Each row of a before or after table is a point. One or more steps were done to the points. Then noise was added and the rows were shuffled. The steps act on columns, c1 being the first. Name the steps. A step turns or swaps two columns, mirrors them in a line or flattens them onto one, adds a multiple of one to another, or multiplies or shifts one. Angles are multiples of 10 degrees, from the lower column toward the higher: turns from -170 to 170, lines from 10 to 170 but not 90. Use the fewest steps. Two steps may share a column if one is a turn and the other turns, adds or multiplies; they go together, in the order done. Otherwise the lowest column goes first.
(in the rows, 128 means zero)

Before, 9 rows:
[[133  84  98]
 [134 134  85]
 [127  80 106]
 [ 93 135 155]
 [ 97 105  92]
 [163  86  99]
 [166 125  98]
 [115 100 137]
 [132 142  92]]
After:
[[127 100 108]
 [127 126  89]
 [130 162  93]
 [128 154 154]
 [127 104  98]
 [127 121 136]
 [129 144  98]
 [130 155  85]
 [129 106  99]]
Steps: multiply c1 by 0; shift c2 by 20

Before (14 x 6):
[[154 111 131  82 162 121]
 [186 134 105 128 134 154]
 [109 191 143 108  79 179]
 [124 102 151 118 151 134]
 [156  96 123 164 146 102]
 [150 164 152 123 182 133]
 [132 177 125 143 156 184]
 [132 128 101 122 104 141]
 [138 145 120 123 125 141]
 [109 115 140 133 106 163]
 [155 112 132 107 198 108]
 [181 143 115 142 114  96]
 [155 120 144 139 133 124]
 [120 167 104 159 132 152]]
After:
[[ 84 166 121 120 112 116]
 [ 83 116 148 169 111 150]
 [132 124 162 134 138 138]
 [141 146 117 177  97 126]
 [103 134 112 133 127 128]
 [156  48 133 133 182 150]
 [120  95  90 144  83 121]
 [138 129 126 112 155 170]
 [123 108 140 138 127 135]
 [120 150 100 161  65 119]
 [120  69 122 122  98 161]
 [116  80 150  99 118 136]
 [143 145 100 132 114 144]
 [ 82 121 141 147 131  87]]
Steps: turn c1 and c4 by 140 degrees; mirror c2 and c6 in the line at 100 degrees; turn c3 and c5 by 160 degrees

Before, 13 rows:
[[120 120 147 171 131 147 103 204]
 [138 148 127 130 104 130 175 123]
 [102 103 160 199 140 174 107 153]
 [ 97 107 177 150 104 114 117 125]
 [173 167 112 160 138 136 103 119]
 [155 129 152 180 146 142 143 167]
 [ 99 149 154 148 108 166 140 107]
 [108 101 145 205 109 153 120 154]
 [105 124 135 112 128 134 142 118]
 [137 159 150 147 135 112 148 131]
 [111 169 137 133 110 149 155 130]
 [107 160 124 149 126 105 157 107]
 [ 96 134 167 127  88 116 164 113]]
After:
[[110 157 130 155 140 176 143 108]
 [152 116 121 132 185 156 136 171]
 [118 119 125 142 170 153  89 202]
 [146 143 130 151 121 127 176 134]
 [116 171 118 139 148 109 158 112]
 [147 152 100 129 150 130 145 136]
 [ 94 114 132 144 196 183 100 147]
 [126 175 134 148 128 148 154 137]
 [ 95 122  84 161 139 147 115 125]
 [100 111 131 174 196 158 113 151]
 [105 134 127 125 110 138 141 116]
 [ 99 142  89 171 112 141 169 121]
 [184 153 147 128 161 119 105 116]]
Steps: turn c1 and c2 by -20 degrees; mirror c3 and c6 in the line at 70 degrees; turn c4 and c5 by 70 degrees; turn c7 and c8 by 10 degrees

Before:
[[142 136 126 131 128 138 119 126 106 125 128]
 [126 143 117 141 156 129 129 150 126 131 118]
 [139 105 112 121 138  95 115  59 119 130 111]
 [ 80 107 112 116 138 140 121 150 105 129 116]
 [138 110 121 114 134 121 122 118 129 142 116]
 [126 124 117 128 141 135 145 116 125 146 123]
 [133 173 131 113 134 139 124 153 119 126 106]
 [140 118 124 114 131  82 165 148 119 127 125]
 [118 106 142 148 164 140 138 123 121 137 106]
 [139 111 141 120 132 119 120 153 127 131 112]
 [125 114 112 134 131 140 122 144 122 139 115]
 [ 86 107 121 122 152 124 145 143 130 125 148]
 [134 147 114 117 136 127 115 133 100 163 139]
 [ 66 142 123 145 133 135 124 124 122 135 124]]
After:
[[134 137 115 138 134 116 128 150 156 163 127]
 [137 199 117 140 140 114  95   8 139 130 126]
 [ 80  85 112 139 137 122 139 148 151 128 128]
 [126 141 123 140 141 145 135 107 130 148 126]
 [126 111 137 142 159 130 128 172 131 131 122]
 [138 126 112 130 136 122 121 102 127 141 128]
 [126  96 130 145 133 122 140 143 135 139 126]
 [ 67 143 142 140 131 125 134 131 133 136 127]
 [142 139 129 128 128 119 139 132 152 128 127]
 [140  94 113 127 132 167  82 152 137 127 127]
 [119 118 153 121 165 137 138 105 136 138 121]
 [ 86  95 119 132 148 145 124 138 127 125 125]
 [134 127 114 120 136 124 139 196 136 125 127]
 [139  84 124 113 134 118 119 156 128 132 127]]
Steps: multiply c8 by 2; turn c2 and c8 by 40 degrees; turn c3 and c4 by -70 degrees; flatten c5 and c11 onto the line at 170 degrees; swap c6 and c7; multiply c9 by -1

Before, 8 rows:
[[102 120 112 125 162 106 136 181 119 117  91 128]
 [116 109  92 126 176 152 105 153 124 132  92 127]
 [ 76 110 126 111 135 112 109 137 138 171 124 115]
 [124 125 134 145 157 133 114 176 119 133  87 141]
 [105 130 141 137 135 138 158  95  77 137 171 158]
 [103 120 134  74 152 125 104 127 123 147 105 135]
 [103 108 135 124 122 128 146  91  99 130 161 201]
 [ 91 153 100  79 125 123  84 109 142 162 127 134]]
After (8 x 12):
[[131 145 123  97 133 135 108 111 140 165  77 140]
 [151 138 137  59 148 131 106 124 123 124 105 126]
 [132 103 103  50 127 139  83 138 137 165  92 115]
 [ 92 149 162 137 121 149 147 159  90 140 102  61]
 [164 149  91 110 176  96 103 123 130  83 118 116]
 [166 133 111 131 163 110 135  72 137  81 102 122]
 [ 86 126 151 160 135 144 159 159  65 127 106 105]
 [170 130 138 137 158  92 113  95 132 107 123 119]]
Steps: turn c1 and c11 by 90 degrees; multiply c2 by -1; mirror c3 and c12 in the line at 10 degrees; add 0.7 times c7 to c4; add -1 times c5 to c10; add 0.3 times c8 to c9; turn c6 and c8 by 140 degrees

Before:
[[140  84 154 123 176 140 154  98 159 171 144 161 180 179 114  86  97 123]
 [ 98 158 110 123  89 158 129 113 112 144 120 140 124 131 123 134 120 144]
 [102 144  82 147 102 115  92 144 127  95 114 177 147 142 138 150 169  97]
 [129 122 153 156  96 160 156 157 115 156 108 130 152 147  92 114 119 149]
 [132 136 134 145  98 140 126 129  91 143  88 108 131 107 131 114 122 152]
 [159  77 130 142 138 139 151  99 158 157 161 171 157 167  93  69  88 135]
 [122 125  87  93  77 121 116  85 130  98 136 173 179 164 132 139 154  84]
 [116 133 111 107 102 113 158 144 108 139 123 137 133 121 141 130 108 143]]
After (8 x 18):
[[102 156 107 123  97 154 130 113 111 124 136 139 115 131 126 119 118 149]
 [101 149  82 143  67 109  87 145 132 146  97 164 162 142 137  88 170 122]
 [137  82 151 128 184 138 158  99 157 179 130 171  84 181 113 162 103 114]
 [131 137 132 144  91 141 132 130  92 131 122 118 118 108 131 154 124 176]
 [129 117 152 158 103 157 153 150 117 153 129 135 105 140  93 145 121 157]
 [120 121  85  92  46 118 120  83 134 178  99 163 160 165 135 101 152  90]
 [158  78 130 142 164 133 152 103 161 158 154 187  98 166  97 170  89 109]
 [112 130 106 105 111 114 164 148 110 129 133 137 116 125 145 122 107 141]]
Steps: turn c11 and c18 by -50 degrees; add 1 times c11 to c5; turn c10 and c13 by -90 degrees; mirror c12 and c16 in the line at 170 degrees

Before, 9 rows:
[[157 148 106 115 145 157 148  62  79 195 144 138  87 127 125 153 145 122
  140 144]
 [133 118 157 151 101  87 122 125 129 128  80 125 133 178 145 104 101 166
  113  92]
 [107 118 150 135 125 129  98 125 128 129  76 147 117 146 124 129  75 147
  116  74]
 [174 121 141 101 148 137  86 136  94 129 158 119 115  98 178 102 101 104
   83 109]
 [151 166 124 106 116 162 130  89 110 185 130 125  88 107 155 166 182 134
  147 143]
 [121 133 153 132 106 104 129  96 142 113  90 137 146 135  99 125 102 143
  108 101]
 [146 144 107 127 135 164 120  79  90 150 161  81  85 117 165 150 152 104
  116 120]
 [127 143 120 141 114 117 116 126 119 137 136 169 120 150 119 155 120 127
  133 105]
 [135 116 161 155 108 120 122 120 138 121 106 130  78 141 136 108 114 153
   76 116]]
After:
[[136  92 157 157 148 124 121 118 121 143 107 132  75 199 136 105 111 149
   75 147]
 [133  97 156 151 137  90 117 121 125 159  82 129 132 233 146 102  84 170
  113 147]
 [151 170 106 128  87 165 120  80 150 134 160  77  83 175 171 143 126 104
  118 108]
 [173 106 140 105  96 137 100 138 162 117 160 119 116 157 175 101 100 108
   88 151]
 [116 145 146 129 158 103 125  99 129 140  94 135 146 195  99 125  99 145
  110 153]
 [102 101 156 140 133 125 107 127 125 130  73 146 111 204 123 128  68 146
  110 173]
 [133 173 115 140 120 116 119 124 133 140 138 170 119 213 120 155 108 129
  131 135]
 [156 184 110 111  47 161 142  62 122 142 142 136  91 189 123 154 152 125
  138 115]
 [147 237 124 109  81 162 134  87 103 158 127 124  87 165 153 172 152 132
  148  72]]
Steps: multiply c2 by 3; turn c9 and c10 by 140 degrees; turn c5 and c10 by -110 degrees; multiply c7 by 0.7; shift c14 by 60; turn c17 and c20 by -80 degrees

Before (8 x 32):
[[ 78 173 118 111 137  78 145 127 104 133  56 166 120 130 109 132 127 172
  130 125 119  77 163  94 157 150 122 147 175 133  92 164]
 [150 149 102 120 143 125 115 125 113 120  70 141  95  92 133  72 100 132
  198 127 146 133 125 108 122 150  98 100  86 125  95 152]
 [126 105  77 127 152 132 131 108 123 161 134 125 153 104 104 153 126 161
  140 174 101  92 103 134 113 121 151 109 146 147 158 136]
 [134 131 116 128 124 116 170 137 114 106  93 149  88 150 138 158 104 163
  130 119 153 116 170  95 153 125 146 161 149 102 111 102]
 [ 75 139 154 157 104 100  92 144 132 165 148 154 122 151 172 131 128 123
  119 123 114 151 166 101 114 179 182 160 177 163 123 125]
 [101 135 136 160 162 122 140 130 124 103 142  89  90  91 149 149 111 147
  155 102 110 110 119 133  94 152 115 146  90 162 155 104]
 [155 126 105 151  90  83 149 116 111  91 135 138 133 169 141 110 159 113
  133 154 141 113  91 147  97 129 179 132 142 137 144 117]
 [109 134 112  92 116 114 110 165 132 172 149 156 140 173 119 105 148 188
  125 168 185 105 161 115 155 177 132 103 147 117 154  98]]
After:
[[ 77 171 116 109 139  64 155 127 103 135 112 164 120 128 109  95 127 160
  129 126 118  78 164  96  92 133 125 148 175 134 111 164]
 [ 98 136 154 159 162 121 148 131 124 102 150  88  93  91 148 162 112 128
  154 103 111 107 119 132 134  88 116 144  92 163 119 105]
 [156 125 119 149  93  69 162 117 109  91 119 139 133 171 142 137 160 121
  132 155 140 112  88 149 150 104 179 135 141 138 151 122]
 [124 104  77 127 153 132 133 107 125 161 160 123 153 102 102 162 127 135
  138 176 102  91  99 134 147 118 150 109 147 148 116 135]
 [150 148 110 122 141 127 105 125 114 116  94 142  94  91 133  79  97 143
  202 126 146 133 126 107 115 109  96 103  87 124 172 153]
 [134 131 107 126 126 110 195 138 113 107 131 150  87 151 137 126 103 148
  130 121 152 118 172  95 116 148 145 160 152 102  96 103]
 [109 137 116  89 116 112  96 165 134 174 189 156 142 172 118 147 148 137
  123 167 180 105 158 111  75 119 137 104 146 119 159  97]
 [ 76 139 178 158 106  91  69 141 134 164 138 155 123 150 174 123 127 119
  121 124 114 148 166 101  96  86 181 162 175 166 124 126]]
Steps: turn c25 and c26 by 130 degrees; add -0.5 times c26 to c3; multiply c6 by 1.3; multiply c7 by 1.6; turn c11 and c18 by -50 degrees; multiply c18 by 0.4; turn c16 and c31 by -70 degrees

Before (10 x 48):
[[105  99 108  73 138 154 109  94 114 156 120 101 105 134 147 125 143  98
   88 142 175 112 169 125 101 112 136 104 118 135 107 130 140  97 159 154
  143 121  84  89 155  96 108 196 144 140 128 106]
 [157 123 150 126 175  94 104 133 104 101 136 144  67 140 102 114 120 131
  167 116 125 111 130  99 117 105 154 123 117 120  94 150 132  78 162 134
  121 105 117 115 128  89 173 137 161 120 122 122]
 [115 127 120 109  96 114 125 121 126 108 133 119 124 108 108 178 142 122
  162 128 196 187 105 106 180  97 159  73  95 121  96 137 128 115 136 131
  143 130 153  86 134  85 137 104 106  91  93 116]
 [122 111  67 145 111 100 137 138 126 160 116 102 129 121 138 135  64 140
  182 121 141 101 129 134 147 133 142 151 135 110 143 137 128 122 121 103
  172 109 121 115 185 139 148 137 129 166 164 166]
 [104 126 155 145 109 137 144 148 127 140 100 138 142 166 104 163  69  85
  136 101 120 124 118 159 123 146 110 165 108 137 155  98 146 140 144 120
  124 123 141 134 106 145 161 156 172 126 116 104]
 [ 96 132 165 135  92 101 105 157 126 185 138 130 168 117  90 113 111 137
  144 177 163  97 134 132 132 117 106 108 154 151 135 118  75 130 111  95
  128 138 157 114 155  80 137 171 135  75 154  63]
 [117  99 136 140 137 158  91 120  99 120 146 155 136 135 151 134 120 188
  104 126 157  87 145 149 130 108 130 136 130 132 135  80 118 105 129 177
  181 121 136 104 140 104 103 123  95 117 127 141]
 [113 166  74 106 137  92 179 133 137 126 110 106 138 152 114  80 146 113
  145 150  98 133 162 137 161  87 131 133 110 164  90 157 101 142 124 135
  127 103 119 136 166  76 143 102 155 129 111 129]
 [122 134  64  97 170 123 131 122  85 114 169 143 155 101 131 124 151 108
  114  86 114 109 131 116 133 148 158 113  83 147 104  78 159 158 166 126
  113 116 105 135 108 169 129 130 147 104 125 123]
 [106 136 118 112 109 193 131 112 122 136 120  62 169 158 153 120 117 127
  182 113 104 108 138 157 146  93 163 154 165 120 140  98 164 125 154 139
  125 151 138 121 162 127 166 167 149 151 148  97]]
After, 10 rows:
[[109 101 110  75 141 150 106  94 117 156  89  98 101 132 176 125 141  98
  159 162 173 133 168 125 101 110 136 107 100 132 107 130 139  90 158 158
  143 122 131  87 158  92 143 197 154 143 129 105]
 [101 135 119 114 110 190 135 117 123 136 137  65 166 156 187 122 119 124
  119 128 104 144 140 155 147  92 166 151 174 123 139  99 165 126 159 142
  126 152 114 120 163 123  82 167  70 154 152  98]
 [116 164  75 105 133  94 184 134 140 124 100 105 137 152  96  83 143 114
  138 127 102 113 162 139 162  86 131 130 169 161  92 156 102 145 129 138
  127 105 117 136 164  79 137 102 105 128 112 128]
 [102 127 158 147 110 141 143 146 125 143 150 137 140 165  70 169  70  86
  147 129 121 117 116 161 124 147 111 165 206 134 153  98 146 141 144 125
  122 126  97 139 104 146 139 158 107 127 117 105]
 [ 92 135 167 136  95  99 106 157 125 187 107 131 169 111  33 112 108 126
  124  76 160 161 135 130 132 116 109 110 132 152 138 120  73 129 110  96
  129 140 150 117 159  79  98 172 112  80 154  60]
 [116 127 118 107  97 115 129 122 129 112 140 119 119 109  80 178 140 139
   95 102 198  67 104 101 181 100 162  74 169 122  97 136 127 117 139 132
  140 132 127  86 130  86 152 103 108  91  89 113]
 [160 119 147 128 176  96 107 136 101 104 136 146  64 140  63 117 120 125
  130 140 124 144 129  99 116 104 157 126 220 121  94 149 133  81 161 134
  123 107 134 111 123  87 123 133  79 119 117 125]
 [123 136  65  97 172 123 130 123  81 115 166 142 155 103 135 122 153  98
  145 169 114 138 130 119 132 146 158 117 158 145 100  78 159 157 169 127
  114 116 156 133 111 169 170 130 132 105 126 126]
 [121 105  69 149 112  99 140 139 125 155 126 100 133 117 149 137  63 127
  100 135 140 158 129 133 148 132 146 148 162 109 143 135 132 122 126 108
  167 112 119 115 184 142 112 138  84 171 165 164]
 [117 100 138 139 136 159  91 120 100 116 142 156 136 135 187 134 121 169
  122 121 155 188 147 146 131 111 126 136  83 133 130  79 120 109 131 176
  184 120 140 101 135 101 132 124 158 115 127 141]]
Steps: turn c20 and c39 by 120 degrees; turn c11 and c39 by 70 degrees; multiply c15 by 2.5; mirror c18 and c22 in the line at 10 degrees; multiply c45 by 0.7; turn c19 and c45 by -120 degrees; turn c29 and c43 by -110 degrees; multiply c29 by 2

Before (11 x 64):
[[155 111 114 141 124 150 160 128 162  92 186  96 116 124 167 100 111 103
  132  95 107 101 103 115 171 115  95  81 107 130  87 152 143 118  98 148
   94  90 124 118 128 111  88 160 103 157  98 107  98 108 151 107 118  83
  199 151 135  91 108 121 118 105 156 137]
 [108 142 131 116 159 142 135 111 106 154 146  81 126  96 171 143 134 102
   94 100 108 143 129 134 131  90 102 106  95 127 129 101 159 202 118 182
  115  86 137 129 121 155  95 102  91  89 104  95 103 141 139 129 165 143
  177 155  84  97 100 172  91 107  84 150]
 [152 171  99 176 134 109 152 143 126 101 119 156 125 125 171 109 105  97
  157 128  85 150 142 101 104  92  90 157 126 120  89 144 118 128 158 144
  149 165 132 174 139 147  91  85  92 147 101 130 156 108 155 141 140 146
  126 112 145 152 171  89 154 109  84 137]
 [141 106  98 130 108 123 134 101 117  73 165  93 185 103 117 114 159 125
   87 149 157 160 118  88 114 114 136 118 167 164  76 151 125 132  88 159
  123 100 143 179 161 103 158 155 135 122 106 114 113 146 163  74 146  74
  123 106 116 149 172 130 107  99 159 149]
 [ 97  98  98 152 161 117 147 135  98 135 130  99 123 142 156 151 140  99
  128 162 144 141 114 155 164 135 100 144 106 102 117 102 110 125 162 148
  111 112  91 148  95 171 111 161 148 121 107 156 131 127 127 137 160 150
  161 155 133 156  93 110 104 145 164 119]
 [154 156  78 142  87 154  86  97 119 126 178 139 133 106 156 111 179 145
   76 116 121 133  99 154 120 137 109 100 127  91 156 159 100 160 156 133
  167 143 137 171  90 127  80  94 120 165 124 104 131  97 128 132 115  75
  133 125 104 112 165  96 103 154 102 115]
 [142 105 142 149  96 108  95 155 164 152 114 131 131 114 138 146 135 103
  126 168 116  85 139 135 112  97 119  83 104 158 142 130 174 122 142 142
   91 135 124 158 139 128 160 141 152 169 106 144 103 124 153  84 125  97
  146 151  83 123 167 168 115 132 111 125]
 [100 110 125 117 139  88 109 152 114 124 113 108 199 118  86 156 143 119
  125 145 110 105 143 157 139 111 123  86 145 111 154 140 174 165 100 145
  105 113 150 107 119 102  88 164 127 109  57 166 116 113  86 139 141 154
  120 140 122 131 126 164 148 132 168  84]
 [115 123 106  94 118 122 111 112  97 135 171  81 116 165 117 114 182 111
  143 122 137 128 103 124 162 105 121 164 168 151 154  96 115 178 112 119
  161 121 102 133 142 144 107 156 134 118 136 136 133 117 148 108 162  90
  137 114 155 100 153 162 138 153 154 123]
 [ 95 127 130 135 107 163 133 135 141  87 140 122 127 131 113 134 160 146
   93 133 158 101 104 143  98 162 129 156  97  91  82  93 126 182 108 131
  117 171 111 103  84 185 151 102 124 124  95 137 104 139 112 112 156 145
  143 146 148 105  96 163 133 137 143 150]
 [153 118  89 102  84 132 141 122 174 152 122 151 160 173 102 112 131 129
  126 144 119 162 146 158 101 129 163 146 105  80 159 151 142 180 115 117
   99 103  99 113  94 105 138 149  71 124 132 129 146  95 132  73 109 128
  137 145 152 169 147  94 167  95 125  90]]
After, 11 rows:
[[147 170  94 174 130 107 152 142 125 141 121 153 122 123 165 103 105  97
  153 128  88 151 139  96 100  89  89 157 129 121  92  92 122 124 154  80
  146 164 132 169 139 147  87  84  86 150 101 151 165 106 155 145 153 146
  129 113 143 146 172 135 160 108  84 134]
 [140 106 102 130 123 117 135 106 120 144 165  93 192 100 115 111 155 130
   87 155 154 163 114  85 111 115 137 116 166 157  76 132 127 130  90  93
  120  98 154 183 163 100 154 156 136 121 111 173 104 145 163  78 167  73
  123 104 113 140 173 155 111 102 154 154]
 [100 123 130 131 111 166 135 137 137 154 139 126 128 130 114 132 159 150
   92 136 161  98 106 142  99 156 126 156  97  93  82 168 126 185 106  72
  116 172 113 108  87 185 156  99 129 127  99 149  91 137 109 113 183 145
  141 146 146  99 100 102 128 129 146 150]
 [103 112 124 115 139  89 113 151 117 151 114 104 198 117  92 158 145 115
  125 143 115 104 147 155 146 112 123  83 147 110 157 163 173 162 104  86
  100 116 154 112 115 100  80 163 128 114  51 103 112 120  86 131 150 156
  122 141 125 120 127 146 147 132 163  82]
 [139 109 148 150 104 107  96 153 166 121 115 131 134 111 137 149 135 103
  124 166 114  83 142 134 111  98 116  84 108 160 143 165 172 121 141  82
   87 134 122 156 140 128 161 139 152 169 104 100  96 124 150  80 114 104
  146 146  85 115 164 136 121 132 111 125]
 [150 121  88 100 102 133 138 119 168 124 122 150 156 173 106 118 130 133
  130 140 122 162 141 155 102 130 163 147 107  79 156  89 143 177 117  58
   99 105  99 109  92 101 142 151  66 122 134 113 154  97 130  73  91 127
  140 145 150 160 141 144 168  94 127  84]
 [155 154  72 138  87 150  90  98 116 121 182 137 132 107 155 112 181 151
   76 119 125 138  95 155 120 134 105  98 124  87 163  90  96 159 154  71
  168 141 135 174  91 127  75  97 124 165 121 140 131  96 128 132  99  76
  128 123 105 102 166 156 101 153 104 116]
 [ 91 100 100 152 159 115 150 140  97 145 129  98 124 148 155 147 135  99
  125 165 146 138 118 154 163 140 105 144 106  98 116 115 107 126 167  85
  114 114  90 152  95 171 120 162 156 121 111 103 135 118 130 136 190 148
  158 158 131 147  91 103 100 142 163 114]
 [114 120 105 100 128 123 111 113 100 126 168  79 123 165 121 114 185 109
  145 121 140 133 101 125 164 108 120 166 171 145 152 168 112 179 115  57
  161 120 101 129 142 140 106 154 128 115 138 111 136 111 151 110 198  91
  138 112 156  89 152 101 132 156 151 120]
 [109 145 125 112 164 142 132 112 105  94 146  77 123  91 171 146 130 102
   90 104 106 141 133 131 138  80 100 109  93 126 131 173 161 204 120 126
  112  85 136 128 124 152  94 108  93  88 108 127  97 143 140 126 204 140
  177 148  86  84  99 111  98 105  76 153]
 [152 112 114 136 129 154 159 130 166 139 185 100 117 124 165  97 107 102
  128  86 109 101 103 115 173 120  92  79 108 133  89 116 141 110  94  90
   92  85 124 112 131 112  88 168 102 156  96 171  86 106 151 110 109  82
  203 148 138  76 110 147 119 104 152 142]]
Steps: add -0.3 times c52 to c5; turn c10 and c48 by -130 degrees; multiply c10 by 0.7; mirror c32 and c60 in the line at 50 degrees; shift c36 by -60; multiply c49 by 1.3; multiply c53 by 2; shift c58 by -10
